Each wall is flat, endless, passes through zero and stands at right angles to its row. A trip goes straight from one point to another. List the walls that it crosses, first one first.
In the rows, zero is written as 128.

Walls:
(1): [107 156]
(2): [106 139]
Trips:
[119 137] to [132  70] -> 1, 2
[115 156] to [ 84 127] -> none
[158 125] to [149 132] -> none
[132 166] to [127 145] -> none
[138  99] to [142 162] -> 1, 2
[115 110] to [ 75 115] -> 1
[189 154] to [ 96 139] -> 1, 2
[196 112] to [101 158] -> 1, 2
[127 130] to [110 198] -> none
[99 95] to [204 108] -> 2
[ 97 136] to [ 64 130] -> none

Walls:
(1): [ 90 148 198 121 107 134 108 113 139 131 155  85]
(2): [103 120 170 107 104 106 124 133 149  91 109  88]
(3): [210  75 119 105 131 127 124 125 191 217 160 183]
(4): [ 77 144 132 170  97 114 141 136 159 149 144 150]
(5): [ 50 147  95 121 124 169 164 159  71 163 175 138]
(6): [ 68  86 151  99 165 122 117 130 134 179 122  71]
Trips:
[132 148  67 113 176 144  92 128 158 131 183 186] to [174  75 105 121 192 126 118 138 151 132 115 155] -> 4, 5, 6
[133  73 128 108 136  80  93 153 112 138 176  63] to [ 37  98  49 142 151 102 141 106 161 170 114 107] -> 5, 4, 1, 3, 2
[100 140  92 158 127 165 129 112  80  99 169 203] to [158 131 162 134 106 149  71 166 207 145  92 134] -> 3, 5, 1, 2
[172  79 123 103 154 126 125 147 109 178 139 114] to [127 132  94  83 146 106 209 167 108 148 153  84] -> 5, 3
[143 156  97 135 100 140 150 145 102 150 148 113] to [195 114 113 123 124 109  61  99 150  43 123 106] -> 4, 5, 2
[ 64  65 125  95 152 162 146 104 158 191 124 131] to [160 127 118 140 123 103 122 102 164 147 118 137] -> 1, 5, 6
[178  78 108 143 134 143 150 132  93 107 112 174] to [168 107 132 103 159 127 165  71 126 211 136  81] -> 6, 1

Walls:
(1): [123 123 128 113 173 196 150  90 156 135 118  82  96 134 199  86 118 153
 110 100 119  80 111 165  70 119 151 130  56 184 105 141 118 122 139  63
 132 150 133  88 123 134 127 144 102 146 122 179]
(2): [174 142  90 166 113 169 182  96  66 179 120 108  78 152 118  76  93 147
 138 142  77 175 115 172 137 142  39 116 127  80 165  91 172 167  85 144
 121 102 135 146 146 145 218 135 134  65  91  71]
(3): [115 168 100 135 123 189 169 139  61 144 187 105 110 147 146 160 180  83
 150 108 138 134 133 136 188  95 135 151 117 134 112 143 144 126 126 119
 127 146 105 103 179 143 102  73 138 136 124 170]
(4): [180 168 129 141 166 100 115 123  67 137 138 108 180 138 194 130 147 109
  92 100 110 159 138 172 112 139 123 160 140 127 120  86 144 100 168 141
 156  97 178 122 108 132 158 133  96 165 107 114]
(5): [120  57 117  94 151 133 149 119  90 184  94 165 147 154 160 145 100  90
 119 104 111  69 151 116 153 118 153 112 117 157 124 112 119  81 116  79
 145 119  86 152 115 138 112 120 131 132  86 109]
(6): [191 137 129 124 192 149 148 154 171 159 102 160  77  74  91  86  91 117
 115 113  94 172  79 117 165 132 122  86 150  94 145 129 181 113 120 121
  52 158 143 188  55 145 157 144  87 152 180 154]
Trips:
[148 165 179 142 122 159 152 127  92 143  86  99 162 107 100 110  79 100
 184 176 143 106 114  91 169 138 176 120 109 131 166 140 147 130  94 143
 183 100  74 123 172  94 126 132 117  56 102 139] to [119  93 111 124  88 109  93 103 127 107  99 156  89 194 132  77 140  83
 151 165  72 142 114 144 145 137 124 114 154 176  99  70 172 129 117 150
 186  62 145 110 127  86 188  75 153 115  81 106] -> 3, 4
[121 120  95  79 127 137  72 120 135 122 123 120 132 136 164 147 204 160
 115 150 103 125 122 120 158 116 171 174 134 153 162 137 107 152 210  90
 152  91 124 150  81 101 155 101  94 117 139 152] to [ 97 144 127 155 120 109 134 160 140 135 106 134 117 138 123 125 106 134
 172  85 146 116  79  89 139 109 147 114 110 149 142 206 108  55 109  95
  98 139 129 115 100 117  63  95 129 125 101 144] -> 4, 6
[136  66 176 163 135  62 143  72 121 123 154 125 190 111 111 110 127 121
 149 156 139  89 184 183 134 141 176 101  91 144 134 136 164 158 141  55
 121 125 127 112  85 121  25 146 123 151 157 127] to [112 100 105  70 108 107 153  80  57 115 108 152 173 152 189 120 117 128
 113 127 128 134 134 113 162 159 177 171 121 132 115 107 146  73 178 107
 151 180 117 185 114  90  69 140 177  99 131 118] -> 4, 3, 1
[151 148 110 158 143 107  81 132 138 128 158 111 170 124 127 119 126 117
 183  48 132 115 133 169 153 166 143 111 165 166 104 143 104  93 126  99
 202  94  83 102 117 119 161 126 149 137 156 149] to [125  75 127  94 150 164 126 175 126 173 159 180  89 148 138 115 140 226
 115 108  86  88 137 148 104  93 176  98  74 105 113 153 126 107 152 133
 141 126 115 132 209 181 146  61  64 124  95 118] -> 4, 2
[141 127 224 146 105 121 116 172 156 144 154 117  81 153 151  75 182 107
 166  95  92 167 124  55 133 141  89 113 155 142  80 124 119 176 115  99
 191  95 150 120  92 130 157 165 148  80  50 144] to [104 156 150 192 119 119  86 139 138 185 153 123 173 166 120  75 147  79
 139 107  97 114 117 108 118 148  88 116 135 175 206 170 150 159  43 109
 143 125 117 152 138 160 176 143  77  82 147 176] -> 4, 6, 3
[ 87  77 173 158 146 130 126 137 132 102 127 122 112 145 145 130  97 179
 200 172 101  75  83 156 165 198 115 106 125  72 129 111 151 147  96 180
 149 152 125 130  57 164 107  97 149 164 138 146] to [ 87 203 110 135 139 105 118 127 161 135 182 148 116 135 128 142 151 114
 120  86 161 143  86  66 112 176  93 118  92 141 153  92 106 134  85 138
 150  61 120 175  81 174 158 133 141 156 173 152] -> 2, 4
